Each row is a point. To make a cloud, some directions were put in groups of two or more. Within a group, all points are equally far from the middle, so they leave a hole (a ring in 2 directions, a hollow ball in 3). The other directions are filled evenly. Then the cloud was stretched, turned, moved and blurred a little. Count the holes, and give their numbers of directions, smallest first.

Cloud:
[[45, 39],
[-9, 64],
[45, 38],
[33, 56],
[-39, -31],
[-58, -20],
[-40, 51],
[26, -14],
[46, 36],
[-43, -30],
[-57, 34],
[-56, 35],
[13, -23],
[-62, 25]]
Holes: 1 (2)

Cloud:
[[-14, -52, -34, -17],
[-24, -41, -50, 47],
[-54, -9, -4, -43],
[-10, -8, 71, -13],
[-39, -71, 12, 6],
[60, 11, 3, 36],
[32, 36, -9, 57],
[-69, -52, 5, 30],
[1, 60, 38, 8],
[-53, -56, -9, 50],
[-61, 31, -12, -33],
[39, 27, 48, 16],
[24, 11, 41, -34],
[-44, 41, -6, 68],
[1, -74, 22, 36],
[26, 48, -38, 32],
[-18, -59, 57, 12],
[-63, 53, 15, -5],
[-69, -21, -20, 59],
[12, 57, -42, 7],
[-49, -42, 49, 53],
[-26, 19, -35, 74],
[-14, 2, 67, -20],
[-87, -17, 24, 19],
[-31, -49, -21, 64],
[-86, -19, 20, 9],
[-75, 37, -23, 30]]
Holes: 1 (4)

Cloud:
[[-4, -95, -28, 12, 16, 19],
[-5, 56, 34, -9, 13, -24],
[17, 3, 8, -45, 34, 67],
[-8, 40, 50, 7, 27, -26],
[-36, -60, -73, -30, 8, -3],
[-62, -11, 49, -41, 10, 7],
[-35, -1, 13, -67, 42, 59],
[-58, 52, -15, -42, 6, -25],
[-46, -18, -40, -13, 27, 61],
[-36, -39, 12, -22, 25, -84],
[-54, -28, 14, -86, -2, -46],
[-16, -40, -14, -3, -75, 15],
[-60, -50, -35, -8, -39, -39],
[-23, -17, -37, -26, 24, 74],
[-37, -81, -55, -8, 3, -21],
[-9, 14, -31, -48, -57, 39],
[-9, -15, -51, 59, 67, -5],
[-14, -75, 10, -44, -38, -31],
[25, 38, 38, -28, -21, -18],
[-48, 28, -16, -17, 72, 21],
[-47, -71, -30, -19, -37, -36],
[-15, 17, 28, -83, -35, 28],
[-38, 37, 8, -46, 12, -61],
[-23, -33, -66, 32, 57, -27],
[-13, -15, -26, -6, -65, 41],
[11, 19, -29, -22, -58, 32],
[14, -9, 19, 89, -13, -21],
[3, -46, 22, -2, -71, -3],
[-46, -18, -62, -73, -29, 0],
[31, 17, 29, 16, 79, -5],
[27, 45, -8, 13, 6, 39],
[49, -54, 40, 41, 25, 18],
[3, -41, -4, 94, 58, -24],
[-8, -23, -56, -76, -24, 12],
[49, -53, -48, 37, -20, -26],
[46, -78, -31, 42, 9, 16],
[-26, -36, 40, -53, -52, -8],
[-44, -3, -40, 42, 48, 17],
[-12, 38, -22, 24, 68, 13],
[-56, -20, 44, 14, 25, -15],
[-20, -49, 7, 12, 24, -91],
[25, 30, -23, 48, 37, 27],
[-59, 13, -33, -49, -29, 46],
[-11, -48, -54, -30, -60, 2],
[-23, -81, 22, -16, 46, 8],
[-3, -66, -64, -22, 5, 22],
[18, -11, -27, 93, 41, 3],
[42, 17, -21, 18, 36, 48],
[2, -39, 14, 22, -63, 25],
[41, -71, 26, -20, 30, 0],
[14, -37, 9, 40, -45, 38]]
Holes: 3 (2, 2, 2)

Cloud:
[[-36, 16, 12, -37, 30, -28, -32, -19, -4],
[69, -1, -64, 20, 29, -35, -22, 11, -25],
[-48, 2, 20, 34, 8, -10, -43, -31, -3],
[35, 7, -9, 6, 10, 57, -85, 16, -5],
[37, -7, -11, -21, -49, -27, 5, -12, -9],
[-28, -10, 64, -10, 20, 29, -22, -1, -15],
[17, -16, 4, 0, -24, -17, -25, -38, -45],
[-18, -19, 38, 7, 19, 16, -41, 18, 27],
[67, 35, 7, 9, 61, -14, 27, -11, 6],
[84, 19, -20, -34, 55, -3, 10, 10, 26],
[28, 20, -15, 17, 4, -53, -25, -32, 37],
[-1, 34, 0, -42, 36, 59, 13, 6, -24],
[-2, -13, 55, 14, 31, 12, -36, 0, -21],
[26, 9, -13, -43, 55, -11, -7, 5, 31],
[-38, 5, -5, -46, 6, 53, -3, -3, -34],
[-31, -23, 10, 38, 31, 64, -19, -10, -52],
[-55, -31, 44, 40, -11, 15, -19, -35, -43],
[9, -16, -16, 5, -2, -46, 5, 28, 46],
[84, 51, -12, 16, 13, -62, -29, -7, 1],
[37, 13, 23, -58, 62, 20, 24, 19, 4],
[-1, -11, 30, 1, -31, 6, -43, -61, -5],
[-37, -37, -4, -13, -57, 23, -27, 9, -14],
[86, -20, -19, 10, 30, -23, 10, -2, -26],
[-38, -7, 38, -1, 1, 16, 10, 28, 9],
[-18, -4, 16, -26, -60, 39, -8, -10, -15],
[25, -64, 46, 51, 2, -19, -20, -5, 1],
[-10, 14, -22, 18, 58, 9, 3, 25, -14],
[28, -10, -38, -12, 44, -17, 44, 8, 20],
[15, 43, -18, 40, 0, -1, -48, -6, 17],
[-22, -23, 15, -12, -21, 4, -88, 3, 19],
[7, -1, -32, 31, 40, 20, -13, -11, 1],
[71, -4, -11, -16, -9, -6, 23, 25, 17],
[-10, -9, 7, -6, 6, -54, 4, 47, 0],
[-5, -23, 68, 33, 1, -33, 15, 12, -32],
[-23, -29, 14, 63, 44, -23, 13, -4, -26],
[55, -33, 13, 22, -51, -23, -19, -8, -9],
[-4, -37, -23, 8, -18, 34, 4, -17, 34],
[26, 16, -26, 11, 89, 32, -10, -24, -37],
[58, -5, -25, 64, 8, -6, 15, 12, -42],
[23, -22, -8, -63, 37, -2, -7, 18, 36],
[30, 39, 0, 21, 95, -10, 7, 22, -1],
[30, -37, -28, -28, -35, 33, -22, 23, 20],
[-32, 20, 3, -4, 55, 32, 20, 18, -52],
[21, 18, 36, -10, 11, 28, -21, 45, -19],
[-38, 4, 61, 18, 1, 41, 13, 22, -4],
[-9, -28, -21, 6, 37, -47, 12, 24, -8],
[17, 30, 10, -32, 48, -20, -3, 1, 18],
[11, -28, 50, 19, -12, 2, -30, -42, 11],
[27, 15, 2, 25, 46, 1, -50, 24, -17],
[40, -54, 25, -1, -38, -26, -16, -32, 13],
[-42, 1, 60, 3, -25, 32, 4, -25, 17],
[6, -37, 53, -28, -35, -3, 5, 18, 0],
[8, 14, 6, 53, -49, 4, 8, -33, -41],
[-10, 35, 33, 2, 9, 54, 11, 7, -25],
[-2, -33, -21, 21, 13, 63, -21, -45, -47],
[-21, -10, -15, 14, 61, -35, -11, -23, -13],
[22, 34, 35, 25, 3, -75, -7, 20, -29],
[-18, -13, 24, -50, 45, 24, 19, -6, 29],
[16, -31, 1, -66, -12, 82, 12, -4, -4],
[48, 3, -3, 59, 1, 27, -38, -17, -20],
[18, -4, -16, -10, -35, 8, 26, -38, -23],
[78, 21, -10, 43, 24, -36, 8, 17, 36],
[-2, -2, 58, 0, 13, -2, 12, 41, -21],
[14, 0, 9, 33, 44, 11, -41, 29, -31],
[19, -43, -17, 38, 21, -6, 16, 17, -4],
[-18, -40, 66, -9, 41, 24, -38, 7, -14],
[38, -53, 7, -4, -28, 3, -33, -38, -17],
[-28, 5, -23, 3, -16, -10, -8, -10, -63],
[23, 43, -23, 19, -36, 27, -26, 33, 19],
[1, -21, 46, -9, -36, 8, 13, 1, -15],
[-2, 26, 6, 62, 2, -79, -52, 0, -5],
[15, -21, 15, 44, 12, -2, -26, -8, 40],
[35, 18, 6, 19, 49, 5, 16, 55, -74],
[78, -31, 33, -32, 5, -4, 5, -4, 11],
[27, 48, 25, 45, 70, -18, 1, 16, -9],
[38, 6, 33, -25, -5, -22, -3, 19, 32],
[-4, -2, 9, -37, 9, 33, -55, -2, 19],
[36, -24, 13, 17, -1, -79, 49, 7, -11],
[41, 1, 48, -33, 5, -27, -17, 11, -5],
[68, -16, -15, 2, -33, 0, -60, -25, -35],
[-2, -29, -12, -19, 63, -8, 26, -28, 38],
[-8, -2, 49, 44, 47, -25, -11, -1, 22],
[-18, 20, 40, -17, 63, -20, 37, 4, -43],
[23, -19, -54, -7, 21, 6, 40, -18, -24],
[17, -2, -3, 29, -22, -46, -8, -24, -44],
[2, -37, 13, -20, -14, 60, 10, -6, -58],
[-24, -1, 47, 52, 26, -45, 7, 0, -40],
[54, -1, -15, -34, 26, 72, -32, 42, 13],
[7, -10, 35, -14, 22, 57, 12, 18, -66],
[23, -51, 8, -9, -38, -4, -43, -29, -34],
[12, 1, 7, -30, 12, -39, 1, 46, -20],
[32, -27, -37, 4, -41, 14, 3, -33, -1],
[-16, 42, -15, 22, -10, 26, -39, -34, 16]]
Holes: 1 (4)
